Each row is a point. Any point is a mix of the corners, with weights that add up to 1. It lies inside the corners' shape when no weight is negative. Is each point inside? If not, which corners have a negative weight?

Corners:
(1):  12 -21
(2): -30 -28
(3): 53 41
Points:
42 27 -> inside
-32 -44 -> outside (3)
  9 -19 -> inside
24 13 -> inside
2 3 -> outside (1)
 -6 -13 -> inside

Corners:
(1):  2 -7 -6 16  0 12 -9 14  7
(2):   4  20 -21   8  -6   0 -14   0 -10
(3):  11   4  24 -21  10   2 -25  -4  21
(4):  -2 -60 -12 -54 -15   1  -6   6 -14
(5):  -2  17 -20  10   7   2   1   5  25
(6):  -1 -14 -17   3 -23   6 -15 -15  12
(7): 46 11 11  1  5 -7  7  6  1
(8):   2 -26 -23  -1  10 -24  -5   3  -9
(9): -11  14  45 -17 -16  -1 -10   8  15
(10):  -9   1  32 -14   5   7   3 -11  -8
Points:
 -6 -50 -26  -8   5   4  -6   0   4 -> outside (2, 7, 9)
  5   9  -7   8  -1   0 -10   0   6 -> outside (4)
-7 -6  4 -7 -2  1 -9 -2  2 -> outside (7)
  2  -2   5  -6  -9   8 -10  -1  10 -> outside (8)

Corners:
(1): -20  26 -11 -32   7  -2  30  -4  -2  13 -28   9  33 -20 -23 -23 -18  10
(2):  -8 -17  15  15 -11  10   9   8 -15 -25  24  18  18  19 -44 -17 -11  13
(3):  12  -6  -5  34 -14  -9  16  18 -15 -33  -5  32 -35   0 -16 -17 -28  -9
(4): -31  19 -11 -10   0  12 -10  13   8  28 -11 -20  12 -25 -32  12 -27   7
(5):  20  -5  29 -12   2  -6  24 -36   2  -7 -17 -23  -8  -2  12  35  36 -16
(6):  -6  -4  -1  41  -8   9 -11 -10 -60   4 -12  10  -4  -1 -15 -36 -22   6
(7):  17  35 -29 -17  21  25 -11  -8  12  -5 -29  -3  11 -18 -43 -11  15  -2
(8):  -4  15 -19 -37  -9  18  15  11 -14 -13  -1 -23  23 -40 -14  -3   6 -26
(9):  18  17   1 -33 -20  22  -5  -7  29  30 -16   0  32 -23 -12 -17   1 -29
(10): -28   2  -7 -23   2  30  -7   3  19 -11 -38 -25  21  -9  -6 -19  -1 -10
(11):  -5 -46 -14  18  15  15  13  -5 -10   3  17  14   1 -22 -10 -19 -27   7
(12): -20   3 -22  26 -10  -2  14   7  13   6 -10 -10  39 -25 -18  -9  19  -5
(13): -12  20 -16 -30 -11  -6 -15  10  14  18  -5 -23   4 -40 -18 -44   7  22
(14):  -1  18   7 -18  23 -13  -2 -38  11  -9  18 -15  25  14  40  28  28 -33
(15):  -3 -12   5 -38   4  -8  -8  -6  -3  12  -8  13   4   4  26  41  51 -25
(16):  23  15  18 -10  19  19  19  11   4  15   1 -12  12   4  47  30  37  -5
(17):  23   8  27 -32   3  -7 -12 -16   6 -20 -14  -3  30 -21  48  55  31   2
(18):  15 -50  -2   9  11 -30  -1  24 -22  -1   7 -19  25  14 -15  -3 -29  -5
(19):  17   0 -27 -23 -23  13  15 -22   7  -2  -8 -17  14  18  31  40  25   0
Points:
  0  -6  -5 -10   4   5   2  -4  -4   2  -5   2   9 -11  -1   3   8  -6 -> inside
-17  20 -23 -21  -5  11  -8  39 -19  -1 -24  -5  10 -12 -31 -19 -24  26 -> outside (5, 9, 11, 12, 14)
  4   1  -3 -15   0   4  -3  -6   4   0 -10 -12  10 -11   9   9  14 -10 -> outside (1, 2)
  3   4   2 -21   2   5  -4 -10   1   4  -8 -13  25 -12   8  12  16  -4 -> outside (3)
 -8  13  -3 -25 -10  24   0  -3   9  14 -17  -3  18 -25 -13   0  12  -2 -> outside (3, 14, 18)

Corners:
(1): -13  19 -14 -17  -5  -7 -28  14 -10  26 -26 -11 -14  -6 -12   2  24   0   9  20
(2): -28  24   3  37 -24  -5  30  12   0 -14 -16 -38 -14  -3  51 -13  -3   6  -3   8
(3):   3  27 -23 -21   6   2 -29   5  11   6 -17 -16  15  19  17   2   0 -31 -14  14
(4):  16  12   3 -10   3  16  52 -18  23  -2 -20   8  24 -14 -23 -33   7  20  30 -15
(5):  17 -23   8 -20   5  -3  36 -11   0 -14 -26 -13  18 -14 -25  -7  20   8 -20 -34
(6):   4  -9  17  30 -20 -23  28  11  34 -25 -12 -31 -11  -9  32 -23   3  15 -15  36
(7):  -6   4  -9  17   6  -4  39  32  23 -19 -31  -4 -14 -40  17 -19   8 -46  -1  20
(8):   6  30  12 -25  -8  17 -24  12   3  -1 -15 -11 -27  24 -14  18  18 -36   2   1
(9):  12  21   0 -47   3   3  51  17  20 -24 -18  15  30  -8 -22 -21  30  19 -11 -20
(10): -14  -1  21   1 -18 -32  48 -11  12   1   1   6  39  -4 -42 -17  -1  10   4 -34
(11):  14 -15  37  11  -6  -4  -1  23  -2 -12  -3  10 -10 -28  47 -30  -1  -4  -7  20
(12):   7 -27  -2  -7 -26 -37   5   5  27 -11 -15 -11  -9 -14  58 -10   4  -9  16   8
(13):  22   4 -29  24 -22  -4  -3  34   2 -22   3  -5  -2  -7  26 -21   7 -11  10  10
(14):  -7 -15   8 -13  11   5  60  -1  -3 -32  -5  20  31 -14 -38  20  -2  23  14  -1
(15): -12 -18  -1 -25 -11  35  38  -4  30   8  16   6  21 -13 -48 -12  10  20 -17 -45
(16):  -5  24  -6 -18   2 -17 -11   7   5   1   8 -34 -26  -4   5 -18 -20  -2  -2   5
(17):  18  11  -5 -14  32 -10  -1   9  -1  23   0  11 -21  20   4  14  32 -16  -6  12
(18):   0  21 -15 -21 -15  -5 -14 -17 -20   9  19 -17 -17   3   7   0  30 -25  -2  28
(19):  18  33 -13  -6 -20   1  -7  -9 -18   6 -19  23 -29 -11   5   7 -18  -5 -23  23
(20):  -9 -13  -4 -37  -8   9  43   4  -5 -10 -25  12   7  14 -35 -37   2  -4   0 -10
(21): -17  13  -5   3  13 -17 -21 -24   7 -23 -19  13 -25  -2   1   3  18 -11   0   0
Points:
  2   8  -1  -1  -3  -9  10  11   9  -8  -7  -7  -6 -11  11  -2  11  -9  -6   7 -> outside (4, 20)
 -2  12  -4  -5  -7  -4   3   9   2   0 -13  -7  -8  -3   3  -5  12  -5   1   7 -> inside
  5   2   2  -2   0  -9  14   8  10  -4 -10  -4  -7  -4  10  -9  11  -5  -3  10 -> inside
-13   4  -3 -19  -5  -4  18  -2  -2  -3 -11   1 -10  -5 -17   1  12  -2  -5  -6 -> outside (3, 4, 6, 11, 13)
 -2  26 -16 -21   2   7  16   2   1   2 -11   5   1   3 -23  -3  11  -8   3  -5 -> outside (5, 6, 11, 12)

Corners:
(1):  -9  60  15 -17  -8  20 -17  12  -6  23   3 -18  10 -23 -26   4 -10  12  -4 -22
(2):  -3  36 -11  -4  12  12 -14 -41  -1   1  -6 -22 -13 -17  -9  22  -3  -2  49 -20
(3):   2 -32   6  -2   9 -30  31 -16 -11  47  23 -16  16  38 -13 -41  11   5 -12  -5
(4):  -7 -11  -1 -29  15  -5  31 -22 -19   4 -13  30  10  12  -3 -37 -10 -18 -20  -3
(5):  24  35  21   0   8  25 -27 -16   5  -2  15  11  14 -24 -30  24  34   3  30  11
(6):   2 -48   9 -28  30  -4  12  16  -1   7  23  -9  19  13 -11 -43 -15 -41  10  -3
(7):   9 -12  -1 -15  25 -26  46   9   7   8  31  19   7  37 -34 -37 -29  -3   9 -12
(8):   9  21  44 -15   0   3 -21 -22  -2 -24 -24 -19  16  -2 -16  31   8  20  16 -25
(9):  12  34  24  -7  -5  36 -33  -2  21  -9 -29  -1 -16  -6   6  -5   8  26  45   2
(10):  24   6  14  29  16 -38 -32  -9  -7   9  -9  45 -55 -13  48  10 -16  -1  17 -15
(11):  -9  -9  -6  38  21 -59  16  -4  18 -19   7  24 -30 -39  27 -15  -8  -1   1  -3
(12):   0  -2  38  50  36 -40  30 -16  -1  10   7  20 -55 -14  18 -11 -21 -25  10  14
(13): -10  12  27 -44 -14  28   9 -19  22  23   3  -1  -1 -24   0  23   1  18  31 -10
(14): -21   5  13  16  57 -40  -2  -5  40   3  -4  34 -52  -3  29   6   1  -1  -4 -17
(15):  24  34   4 -53   4  -7  -5   3  19  23 -39 -25  -7  -9 -14  20  14  12  12   3
(16):  -7 -19  -2 -13 -12   2  22  -6  -8   3  34  -7  -3  44 -25  -6 -21  -9 -29  21
(17):   0 -35  -9  11  28   2  47  13 -16  25  21  -6  49  34 -13  -4 -18  -6  -4  23
(18):  33  22   5   1  -3  41  -9 -29  47   6 -14 -15   8 -28 -29  24   4  10   4 -18
(19):   5  32  25  27   9 -57 -13 -16  31   5  -1  32 -19   8  49  -3 -21 -26  14   8
(20): -30 -30   3  -1 -12 -22  23  -2 -10  22   3  15   6  25 -41 -20 -10 -32   8   4
(21): -11 -37   7  -4  32 -17  -5 -11  -2  19  18   2  22  15 -33 -30 -39   9  -1  31
Points:
-14   3   6 -24   6 -29  10  -1  -8   3 -10   8 -20   8   0 -18 -32  -9  17  -2 -> outside (3, 5, 14, 17, 18)
  0 -11   9   2  19 -14   7 -13  14  13   0  14  -9  -7   6  -8  -4 -12  20   4 -> outside (1, 7, 8, 16)
 1 -1 19  2 10 -8  0 -5  7 13  1  7 -2 -3  0 -2 -3  0 -1  4 -> outside (2, 7)
  0  16   3 -27  -7   9  -8 -20  11  12  -3   2  -2 -12 -31  13  10  16   4 -16 -> outside (6, 9, 12, 17, 19)
  1   7  17   3  13 -18 -10 -11  17  11   6   4 -19  -5  -4  -2  -5   2  14  -5 -> outside (4, 17)
 -1 -23  11   4  16 -27  29   1   4  29  24   1   0  -4 -30  12 -12  21 -15   5 -> outside (2, 4, 6, 9, 19)

Corners:
(1): -25  -3 -19  -6   3 -33  33 -17   7  21  -9  33  -9 -19  -2  -4   7 -21 -25  43
(2): -12 -10  13  10 -15 -60   0  10  31  16   0   7  14  -7   0 -20   0   1  -9  32
(3):  -1 -16 -31   7  -4  35 -33   3 -21  -3  -8  32   0   5   2  26 -46 -15 -23 -25
(4):  24  23   5 -34 -13  19   7   8  11 -11 -36   8  -9 -29 -30  -1   9 -13  12 -20
(5):   7 -22  -2   6  10  20 -53 -30   0 -23   1  -5   8  14 -28   6  23 -27 -30 -24
(6): -16 -18   5  10  -8  -3  34  -6  40  25   9   3  -6   3  -7   4 -25 -12  14  37
(7): -29 -13  20  16  13 -18  13  27  26  -6 -23  21 -32  10  14  12  12   6   5  41
(8):  -6  -1 -17   3 -23  24  21  -1  -5  19 -15 -30   3 -35   0  -7   8  24  -8  -6
(9): -19   1  20  -4   0  26  -5  -6   3   9 -36 -11  38 -13  -6  -2  -9 -10  23  12
(10): -19  24  -7  19   7 -12  25  -1  30  27  -7  20   5   5   0 -40   0 -26   2  24
(11):  -7  -2  -1  31 -18  19  -4   2 -21 -49  -7  23   9  -4 -12  21 -21 -26 -21   2
(12):  32 -18   5  -9  14  20  19  -1 -17 -16 -25   4  17 -18 -12 -36   8   7  27  -4
(13): -35 -16  -8  -1  16  29  -8  -9  30 -33  17  43  15 -12  -9  16 -25  -5 -22 -39
(14): -13  -9 -31 -10 -31   8   0 -18  12 -34 -30   2  -6 -36  16 -47  -1   2  31  16
(15):  17  -3   6  -3 -10  47 -22 -21   5 -22 -10  33  29  17  -5   6  -1  -6 -39   0
(16):   6 -22 -18  12   4  25  -1  13  28   0 -31  13  24 -34 -37  -5  15   2  16  -2
(17):  18   8 -34 -12  -4  -2  24 -15  22 -12 -34  -7  18  -6  -8   6  27   5  20 -11
(18): -39 -26 -14  -5 -17  25 -17  24  14 -27  35  26  23  25   3  20  10 -23 -23  -3
(19): -17 -22  23  31 -21 -30  21  -6  17  39 -13  35 -15 -23  25  -8   5 -14  23  22
(20):  -6  14  21  25  17  -6  -6  -1  20   7  19  24  -1 -25  33   7  -6 -21   2  57
(21):  -8 -26  -1   6  -9 -24  26  21  34  13 -24  -4 -12 -10  29   2   4 -40 -39  16
Points:
 -3 -10 -17  -1   1  43 -14  -7  -7 -30 -28  20  12  -6 -25   5  14   2   3 -27 -> outside (2, 6, 20, 21)
 -4 -10  -3   0  -5   9  -1  -4  11  -9  -9  13   6  -8  -3   6   1 -10  -7   6 -> outside (10)
-10  -4  -1   3  -1   6   3   2  16  -6  -9  14   3  -9   0   2   1  -8  -1   9 -> inside
  3  -8  -4   6 -15   9  -4  -1   7  -3 -13   4   9  -8   2  -9   1 -14   1   9 -> outside (1, 7, 13)

Corners:
(1):  14  -1  31   9 -11 -24  -5  18  10   5  -1 -12  18  -1 -47 -11  24  -7  16 -24
(2):  -7 -13  25 -12 -33 -17 -30   4  -6 -18 -11  -1  32  11   2  33 -15  18  -8 -17
(3):   2 -13  13 -15  21  34   9 -13   5  -3  16   7  11 -11  -8  -6 -39  22 -23  -7
(4):   8   5  31  17  30 -45   2 -28  10  30  13   8  42  11  36 -23   3 -31  25 -21
(5):  14   4 -10 -26  19  25   9  -2   4   2  30  33   4  19 -33   5  16 -22  -7   9
(6): -17  18 -16   8  23   4  -5  47 -16   4 -21 -39  -1  18 -10  19  -6  -2  -6  19
(7):  24   4  29  -4 -31 -17   6  18  -8  -3  19   9   8 -13 -31  18 -25 -23  29 -12
(8):  24  23  19 -23 -43 -22   1   3   6   6  27  32  18  25  -9 -10   4 -15   1  -5
(9):  -6  13   0 -14   7  31  -8   4   2   5 -33  12 -16  36  42  -2  25 -21 -20  25
(10):  21 -13  39  21   0  10  20  -3   7   3  24  -1   3   8   5 -25  23  -2  34  29
(11): -19 -27 -27 -29 -21  20 -25  16  16 -15 -18 -22   6   1   0  33  -8   0  10  38
(12): -23 -22  24  16  -8  15 -27  -2  -6  -8 -17  31 -11 -19  39 -32   0   0 -50   5
(13): -41   0   7 -28  20 -30  -9 -16  -1  39 -11   2  -2 -27 -19 -24 -18  23  -3   2
(14):  -6   2 -60 -40  41  40  -3   1   6  30   0 -28  -4  24 -45  41 -36  -3  -1  45
(15): -22 -16  15   4   5  25  -9  -7  -9 -29  -4 -14   5   5  -5 -15   2   0   6  15
(16):  -6  -9  18  -1 -23  -2  48 -15   0   8  36  13   3 -14 -29  11  -3  -2   8  23
(17): -13  17 -23  -9  27  39  29 -11  -4  28  -5 -17 -33   3  -2 -12 -30  33  17 -24
(18):   9  -3   8   0 -25  -3  23  -4  17 -16  26  19   2  28 -15  24 -17 -25  33   1
(19):  45  24  11 -12  11  16   0  -1   8  19   7  -1 -14 -51 -20 -34 -16  30   9  14
(20):  -7  19  13  23  -3  13  -9  36  21   7  -4  -5   2  14   8   5  20 -28  18  -5
(21): -12 -29   8  10 -12  10  -6  -4   7 -16  -7   8  28  -6  11   1  -8  -2  11  21
Points:
 1  3 11 -8  5 -6 -1  2  5 15  6  6 11  1 -7 -2  2 -8 -2  5 -> outside (15, 17, 18, 21)
-1 -2 10 -3 -1  3  4  2  4  5  7  5  7  8 -6  1 -1 -6  7  2 -> outside (15, 19)
  8   5  20  14   0   4  10   7   2 -10   7   3  16  10  -7   6   3 -16  18 -16 -> outside (8, 10, 11, 12, 13, 14)
 12   3   7  -4  -4  17   3   8   2   0   8   1   1   5 -17   3  -4   0   5  10 -> outside (4, 11, 13)
 2  1  8 -6  2  6 -1  3  3  7  3 -1  6  1 -7 -4 -3  0  4  7 -> outside (18)
  4  15   2  -8   8   9  14  -1   1  16  10  -8  -2   6 -13   5 -19   2  15   7 -> outside (1, 5, 11, 12, 21)
 1 -4  8 -5  1  9  1  5  3  1  4 -3  6  2 -8  2 -7 -1  4  9 -> inside

Corners:
(1): -27  -2   6  10 -10  20  -8  17 -18   4   8 -33  16  40   7  35  10  24 -25   2
(2):  11 -27 -16 -22  16 -16 -30 -38 -13 -37 -33 -27  -7  36 -10  19  19   4   6   1
(3):   2   1   0  -9  14  11   1  32  -9  22  34 -25  21  36 -20  22 -19 -10 -28 -19
(4):  19  23  11 -19 -31 -26 -15 -21  25  31  28 -36 -21  40   8  15 -18  32 -11  -5
(5):  14 -26  20 -26   5 -13   9  21  16 -28 -39   0 -21  -3 -12  28  10  24 -10  33
(6): -13  -8 -12  -3 -12   8   8 -39   8 -23  19  -7 -20 -15  10 -16 -40 -24   7  -1
(7):  -2  26  -8  -1   3 -39  33 -36   0  -6  -3  21   8  23  29 -12 -25  37   7 -50
(8):  19 -26  -9   5  29  -6  -9  31  15 -19 -59   5  10  32  21  20   2  25  18  16
(9): -29  23  21 -29  42  44  44  24 -23  16  25  -6   7 -34  -6   9 -12 -32 -45 -30
(10): -25  10 -27  16  34 -36  -9  -2  13   0  26  32  21  41 -14 -30  -5 -32  18 -16
(11): -21 -23 -28  -3 -25 -33  32 -60  -4 -16   3 -19 -50  57  26  -7 -15  35   5 -29
(12):  11  17  27  -5 -20  -9  52   9 -25  18  37  -7 -18 -14  21  -6  -5  15 -37   5
(13):   8  -8 -26   5  24   5  33  21  11 -18   1  45 -26  18  31  18 -32  31   1 -23
(14):   6   0 -20  -2  24  -7 -12 -10 -20   8 -18  16   4 -30   8  14 -29 -34  -4  16
(15):  30 -23  35  -1 -29  36  13 -17   8  18  -1 -28  14 -19 -14   3  14  -3 -31  -9
(16):  28  18   9 -23  11  22  31  -2  22  11 -19  14   0 -25 -10   9 -14  31   9  19
(17):  20  12  11   8 -31 -20  17 -19  33  13  21 -28  -8 -12 -16 -10  15  -2  23  -2
(18):  19 -13  30  -6 -30 -24   3   4 -13  32  25  22  -5  -6 -14 -17   7   0  11  -8
(19):  -2   4  -6 -18   4  31  29  41  -5  21  36  40  40 -22 -12 -15   3 -45 -25 -28
(20):  37   3  22   4 -20  17  -2   3  23 -23 -28   0 -19 -22 -30 -18 -20 -40   3  20
(21):  19   5  14   0  -6 -35  22  23   5  29  14  37   6  29   5   9   0  -3  17   5
Points:
  9  -7   5  -9   2   0  10  -1  -5  -2  -9  -3 -12   7   6  14 -13  10  -9   0 -> outside (10, 17, 19)
 -7  -4 -12 -16   3   4  22  -6 -18  22  44  15  -2   6   3  -5 -18 -20 -18 -23 -> outside (1, 5, 7, 8, 17, 20)
  9   0   3  -8  -7   3  13 -10   1   4   4 -13  -7   4   2   6  -8   9  -8  -7 -> outside (5, 10, 21)
 14 -15  14 -13   4  18  13   5  -4  -7 -18  -5 -14 -11  -5  17  -8   6  -9  17 -> outside (4, 7, 10, 17, 19)
  2   4  -5  -7   7  -6  18   3   6  -3   4   2  -5  19   5   5 -10  11  -2  -7 -> outside (14, 15, 18)
 9  2  8 -6 -2  1 12  8  5  5  8  0  1  7 -1  6 -4  5 -7 -5 -> outside (11, 14)
 8  2  4 -8 -3 -6 12  1  4  8  6  1 -2 12  1  4 -5  7 -7 -7 -> outside (6)
 5 -7  6 -8 -2  5  5 -3  8  0 -3 -7 -5  0 -8  7  0 -4 -1  3 -> outside (3, 7, 12)
  4   5  -5  -4   2  -8  12  -6   2   0   4   4  -6  11   5   1 -14   5   2  -7 -> outside (5, 15)

Corners:
(1):  10   5  10  -1   4   3   8   8  12 -11  -3  -3  -5 -13  16  -6  11  -6 -15  -7
(2):   0   3  12  20  12 -10   3   9 -11 -15  -5  15  -8   9  -8  40 -11  13  13   8
(3):   0  -3   1   6  10  -9  -7   4 -11  -4   4   2  -8 -13  -9 -21  11 -10  14  -7
(4):   0  11  16  -2   6  -6  16 -12   7 -11  -2  19  -5   2  -7 -13  10  12 -24 -13
(5):  -2  31  -7  12   4   6  15   2 -21  -3  -1   6 -12  -2  -8 -13   7   2  -9 -16
(6):  -5  11   8   2   7  19 -16 -35   4  11   0  -4  -7   3  -8  10  -3  18   4 -20
(7):   6  -6   0 -10   6   1   7   6   0  17 -19  12  -8 -11   8   4 -12  -3  21   3
(8):  11  -4   1   1  -2 -25  19  11 -16  16  -3  -4  13   2  50 -15   8  -9  -4 -16
(9): -32  -6   5 -16 -32   7 -23   7   6  18   9   4  -1  -3 -11   7  16   8   4  27
(10): -17   7   1  10   9   5 -25  -3  -6  17 -12  20  18  -8 -14  -5 -20  -9 -13  -6
(11):  -4   2   1   8   7  10  10   6  -4  -9   6   9  -6   2  -2  15 -19  -8  11  54
(12):   4   2   1  11   5   0  11  -4  -9  13  -9  -4 -12  10  -4 -13   8 -10   5 -12
(13):   9   8   2  -3   2   1  12   0 -15  -7 -16 -12  16   1   3   4   4   3  12   4
(14): -12   1   3   4  -8   6  15   1  -5  -1  -7   5  -2 -16   0  18  -4  -8   6 -12
(15):  11   4 -10  13 -36  12  11   0  -3  -4   7  10   6 -13  -7   1   6   7   5  12
(16):  -6  -1 -46 -16 -13 -16 -10  11  -2   7   7 -13  10 -16  -1   3  -1  11   9  60
(17):   3  -4 -49   1  -7   8 -45 -23   8 -19  -3   7  13  -5  14  -7  -9 -12   8 -14
(18):   2  22 -14 -24  -2  -7  13   1  -2  10  14  -8  11   6  -2   5   6  -8  -5  -7
(19):   0  -8 -12  12 -39 -11  -9  -7  27  -6  -2   8  -6   1  32 -15 -16  -2  16 -15
(20):   9   2 -13  -7  -9  13  13   7 -14   7  19   2   5   4  -1  -6  -5  18 -23 -11
(21): -24 -11  16  -1   7  11   9  -5  44   8   4  18  -8   6  20  -2   5   8  18 -12
Points:
 -1   3 -11  -1  -6   1   1  -1   1   2   1   2   3  -2   6   2  -2   3   1   4 -> outside (3)
  6   2  -8   3  -2  -3   8  -4   4  -2   0   6  -8  -2  12   0  -1   4   6 -14 -> outside (9, 10, 11, 13)
  4   5 -13  -4 -11   7   0  -4   2   4   2  -2   2   0  10  -5   0   4   3   4 -> outside (2, 3, 4, 10, 14)
-2  3 -3  4  0 -5 -1  3  1  0 -3  8  1  0  4  1 -1 -2  5  3 -> outside (6, 14, 20)
-8  3 -3  0  2 -1 -2 -1 -2  5 -1  6  1  1  0  1 -3  0  5  2 -> outside (1, 15)
-5  4  0  4 -7  6 -1 -6  2  0 -1  9 -1  0 -6  1 -3  2  5 -5 -> outside (1, 8, 16)
 -6   4  15   7  16  -8  10   3   4  -1 -12   7  -6  -6  10   4  -5   2  11   8 -> outside (9, 12, 15, 17, 18, 20)
  1   6 -10   3  -4   6  -5  -6   9  -2   0   7  -5  -9  -5  -3   0   5  -3 -10 -> outside (8, 9, 11, 13)

Corners:
(1):   1  25   1  -5  24 -14 -39  -2 -26 -16 -43  -2  14  -2  26 -18   6  -2   6  -6
(2):   1  19 -11 -12  12 -13 -18  27  -5   2 -34 -18   3 -40  12  -4  -7 -25  30  16
(3):   5   4  -6  -8  35 -20  11  10  28  -9  15   7  15  24  29  11  10  -1  11   0
(4):  16  10  28 -17 -15  26 -10  14  37 -31 -20 -26 -13  38   1  -9   3  13   9  -3
(5):  -6 -12 -27  20 -21  15 -12 -28 -14   2 -11  25  20 -35   1   3 -12 -13   4 -20
(6):  11 -16 -27  36   5 -23 -24  -9 -26   3 -19  53  25 -31  -8 -22   6  -4  13 -34
(7):  24  10 -16   0  25  16   4  24   7  11  18   2  10  10  -4   9  10  27  -6  20
(8):  -4  41  39 -15   1 -10   4   6  37   7   2  -7  35  40  -8   2 -18   9  13  11
(9):  -5  25  28   3   2  19  17   8  47  13  -9   8   9  37  22 -14   3  32   5   7
(10):  -8  11  40 -10  17  28  16   7  47  20   0  19  -5  57  -3   2 -12  -3   9   5
(11):  30 -18 -26  12   1  -9 -34   0  -9  39   0  26  11 -29  16  -2 -25  -8 -26   0
(12):  21   5   2 -31   6  11  12  -8  43  -7  -6  -4  12  20  -3 -14  14  -4 -17  24
(13):  -6  -6 -47  12 -22 -27 -13   7 -30   5 -43  54  16 -17   3  27 -18 -17  18 -12
(14):  11  10 -21  15 -16 -45 -37 -28 -42  14 -11  32 -21 -60 -13   1   8 -38  -4  -4
(15):  39   4 -13  24  46 -10 -34 -26   5   2 -22  13  -8 -49 -13  30  24 -20  -9 -37
(16):   9 -23  11  -6  12 -32  21 -14   4  23   6  -7   4  17 -10 -25  -7  26  -3   0
(17):  10 -29  -9  12  -4 -32  -5 -22 -14 -12 -19  37  33 -20  11  38 -12 -19  21  15
(18):  20  25  12  -6  23   9  -9  31 -17 -12 -50 -25  11 -22  16  -1  39 -30  -2 -26
(19):   7  33   1  23   4   9  13  11  11  14 -19  -8  -2  32  17 -10 -13 -13  25  -3
(20):  -3   1   2  11   8  -5   1   9  28 -22  -7 -12   9  16 -13 -10   1   5 -29   9
(21):  -8  15  21   2  -2   2  -5   4  33   8 -13 -27  16  51  -2   7  20  11  13   9
Points:
 11   9 -15   6   5 -10 -21  -2 -14 -17 -31  14  12 -32  -2   6  10 -12   2  -7 -> outside (3, 10, 11, 16, 19, 21)
  7   1 -10   4  -8  -5  -1  -2   7  11  -3  11  11   1   4  -2  -6   3   7   7 -> outside (1, 10, 15, 18, 20)
 10   8  -4   4   7  -3 -11   3   7  -1 -16  11   9  -1   6   3   3  -6   4  -4 -> outside (16)
  7   5  -3   6  18  -8   0  -1   3  -1 -16   5  17   3   0   8   3  -7  11  -4 -> outside (4, 9, 11, 14)
  8   0  -7  11   4 -14 -13  -6  -6   3 -15  22  11 -11   1  -1   1  -8   6  -6 -> inside
